Each row of a before or after table is a point. One or more steps were done to the points. Then noise was added and the rows were shuffled. The steps act on columns, c1 being the first. Name the steps. A step turns or swaps two columns, mirrors them in a line or flattens them onto one, adds a multiple of one to another, or multiplies or shifts one. Angles are multiples of 10 degrees, from the lower column toward the higher: turns from -170 to 170, lines from 10 to 170 but not 90. Use the fewest steps. Two steps may share a column if one is a turn and the other turns, adds or multiplies; they go together, in the order done. Otherwise the lowest column goes first.

Before, 9 rows:
[[ 0.22  0.18  0.59]
 [-0.36 -0.10  0.90]
 [-0.57  0.35 -0.32]
 [-0.05  0.72 -0.38]
 [ 0.33  0.06 -0.71]
 [-0.69 -0.10  0.47]
 [-0.24  0.07 -0.31]
 [-0.09 -0.47  0.34]
 [ 0.34 -0.04 -0.06]]
After, 9 rows:
[[ 0.24 -0.65 -0.33]
 [ 0.21  0.17  0.56]
 [-0.18 -0.33  0.90]
 [ 0.69 -0.18 -0.39]
 [ 0.01 -0.25 -0.32]
 [ 0.01  0.33 -0.03]
 [ 0.12  0.31 -0.72]
 [-0.23 -0.63  0.46]
 [-0.49 -0.01  0.34]]
Steps: mirror c1 and c2 in the line at 40 degrees

Before:
[[ 0.15 -0.44  0.44 -0.38 -0.05  0.23]
 [-0.25  0.75 -0.03  0.66 -0.08  0.89]
 [ 0.36 -0.33 -0.12 -0.15 -0.10  0.21]
 [-0.59  0.06 -0.43  0.81 -0.31  0.16]
 [ 0.16  0.00  0.26  0.41 -0.53  0.02]
 [ 0.43  0.27 -0.35 -0.32 -0.13  0.12]
 [-0.07 -0.08 -0.18 -0.71  0.11 -0.25]
 [ 0.94  0.19  0.19  0.44 -0.01  0.10]
 [ 0.32 -0.28 -0.94  0.81  0.29  0.04]
 [ 0.80  0.14  0.44  0.17 -0.14  0.24]
 [-0.10 -0.15 -0.50 -0.36 -0.10  0.54]]
After (11 x 6):
[[-0.14  0.19  0.52  0.33  0.02  0.89]
 [ 0.93 -0.31 -0.17 -0.36 -0.02  0.16]
 [ 0.14  0.51 -0.44  0.29  0.12  0.38]
 [ 0.44 -0.24  0.38  0.37  0.07  0.17]
 [-0.59 -0.21  0.48 -0.79  0.23  0.23]
 [-0.07  0.19  0.14  0.67 -0.15 -0.40]
 [-0.23 -0.86  0.05 -0.52  0.07  1.45]
 [ 0.16 -0.05 -0.15 -0.41  0.58  0.01]
 [ 0.37  0.31  0.11  0.10  0.09  0.33]
 [ 0.30  0.15  0.89 -0.88 -0.43  0.06]
 [ 0.79 -0.17 -0.41 -0.11  0.24  0.42]]
Steps: turn c2 and c4 by 170 degrees; turn c3 and c5 by 170 degrees; multiply c6 by 1.6

Before, 12 rows:
[[-0.02 -0.25  0.33  0.53  0.57 -0.04 -0.51  0.15  0.34]
 [ 0.13 -0.24  0.14 -0.25 -0.86  0.30 -0.59  0.25  0.33]
 [-0.19 -0.41  0.14  0.01  0.32  0.06 -0.57  0.01 -1.03]
 [-0.17 -0.01  0.48  0.02 -0.39 -0.18 -0.12 -0.21 -0.22]
 [ 0.06 -0.30 -0.07 -0.04  0.59  0.40 -0.24 -1.36 -0.31]
 [ 0.05 -0.20 -0.12  0.21 -0.24  0.15 -0.52  0.12  0.11]
 [-0.09 -0.49  0.27 -0.27  0.36 -0.08 -0.59  0.11  0.03]
 [-0.14  0.41  0.24  0.09  0.59  0.10 -0.60  0.10  0.22]
 [-0.12 -0.41  0.18 -0.21  0.21  0.09 -0.56 -0.03 -0.05]
 [ 0.59 -0.34  0.08 -0.19  0.51 -0.13 -0.41 -0.85 -0.89]
 [ 0.96 -0.43  0.19 -0.25 -0.65  1.59  0.57 -0.10  0.13]
 [-0.05  0.56 -0.36  0.29  0.43  0.01  0.91  0.21  0.34]]
After, 12 rows:
[[-0.17 -0.01  0.47 -0.40  0.03 -0.13 -0.03 -0.20 -0.24]
 [-0.13  0.40  0.24  0.60  0.09  0.16 -0.50  0.07  0.22]
 [ 0.13 -0.23  0.15 -0.86 -0.24  0.26 -0.49  0.26  0.32]
 [-0.02 -0.24  0.34  0.55  0.52 -0.05 -0.40  0.15  0.36]
 [ 0.06 -0.30 -0.06  0.58 -0.02  0.36 -0.14 -1.38 -0.31]
 [ 0.04 -0.19 -0.14 -0.23  0.21  0.13 -0.43  0.14  0.11]
 [-0.17 -0.41  0.12  0.29  0.01  0.11 -0.47  0.01 -1.05]
 [ 0.58 -0.32  0.07  0.50 -0.20 -0.31 -0.31 -0.83 -0.89]
 [-0.06  0.56 -0.36  0.43  0.30  0.03  1.01  0.19  0.34]
 [-0.11 -0.42  0.19  0.21 -0.22  0.11 -0.46 -0.02 -0.05]
 [-0.07 -0.49  0.27  0.35 -0.25 -0.06 -0.50  0.12  0.03]
 [ 0.97 -0.42  0.19 -0.65 -0.23  1.30  0.66 -0.12  0.13]]
Steps: add -0.3 times c1 to c6; swap c4 and c5; shift c7 by 0.10

Before (8 x 14):
[[ 0.88 -0.27 -0.79 -0.16  0.51  0.31 -0.49 -0.41 -0.49 -0.03  0.15  0.42
   0.20 -0.57]
 [-0.07  0.04  0.07 -0.14 -0.86 -0.15 -0.32 -0.20  0.78 -0.52  0.25  0.25
   0.61 -0.10]
 [-0.29 -0.23  0.07 -0.24  0.54  0.06  0.60  0.11  0.43  0.13  0.62 -0.55
  -0.25 -0.50]
 [-0.41 -0.24 -0.07  0.24  0.44 -0.05 -0.27  0.07 -0.61 -0.50  0.66  0.43
   0.10 -0.45]
 [-0.18 -0.10 -0.40  0.18  0.53 -0.01 -0.37 -0.10 -0.98 -0.65 -0.26  0.20
   0.29  0.45]
 [-0.12  0.10 -0.01  0.50  0.17  0.37  0.03  0.23  0.09  0.33  0.29  0.22
  -0.15 -0.58]
 [ 0.23 -0.59 -0.67 -0.15 -0.17  0.43 -0.11 -0.27  0.67  0.22  0.18  0.04
  -0.21 -0.34]
 [ 0.10  0.06 -0.07  0.10  0.20  0.04 -0.11  0.90  0.14  0.22  0.12  0.24
  -0.41 -0.51]]
After (8 x 14):
[[ 0.35 -0.57 -0.65 -0.33 -0.25 -0.49 -0.14  0.07  0.42  0.12  0.20  0.12
  -0.18  0.13]
 [-0.68 -0.24 -0.07 -0.46  0.59  0.09 -0.26 -0.07 -0.86 -0.28  0.70  1.03
   0.12 -0.23]
 [-0.44 -0.22  0.12 -0.48  0.43  0.03  0.61 -0.08  0.16  0.25  0.63 -1.35
  -0.27  0.23]
 [-0.11  0.06  0.08 -0.02 -0.67  0.06 -0.28  0.18  0.45 -0.80  0.29  0.64
   0.62  0.17]
 [ 1.41 -0.25 -0.78 -0.58  0.44 -0.44 -0.46  0.25 -0.81  0.16  0.14  1.03
   0.17  0.20]
 [-0.27 -0.08 -0.44  0.42  0.71 -0.06 -0.31  0.10 -1.31 -0.39 -0.22  0.49
   0.24 -0.15]
 [-0.17  0.11  0.04 -0.59  0.05 -0.32  0.02 -0.32 -0.23  0.40  0.31  0.53
  -0.13 -0.50]
 [ 0.16  0.04 -0.04 -0.50  0.08  0.28 -0.13 -0.81 -0.12  0.29  0.10  0.58
  -0.42 -0.08]]
Steps: multiply c1 by 1.6; turn c4 and c14 by -90 degrees; turn c5 and c10 by 20 degrees; turn c6 and c8 by -160 degrees; shift c9 by -0.30; multiply c12 by 2.5
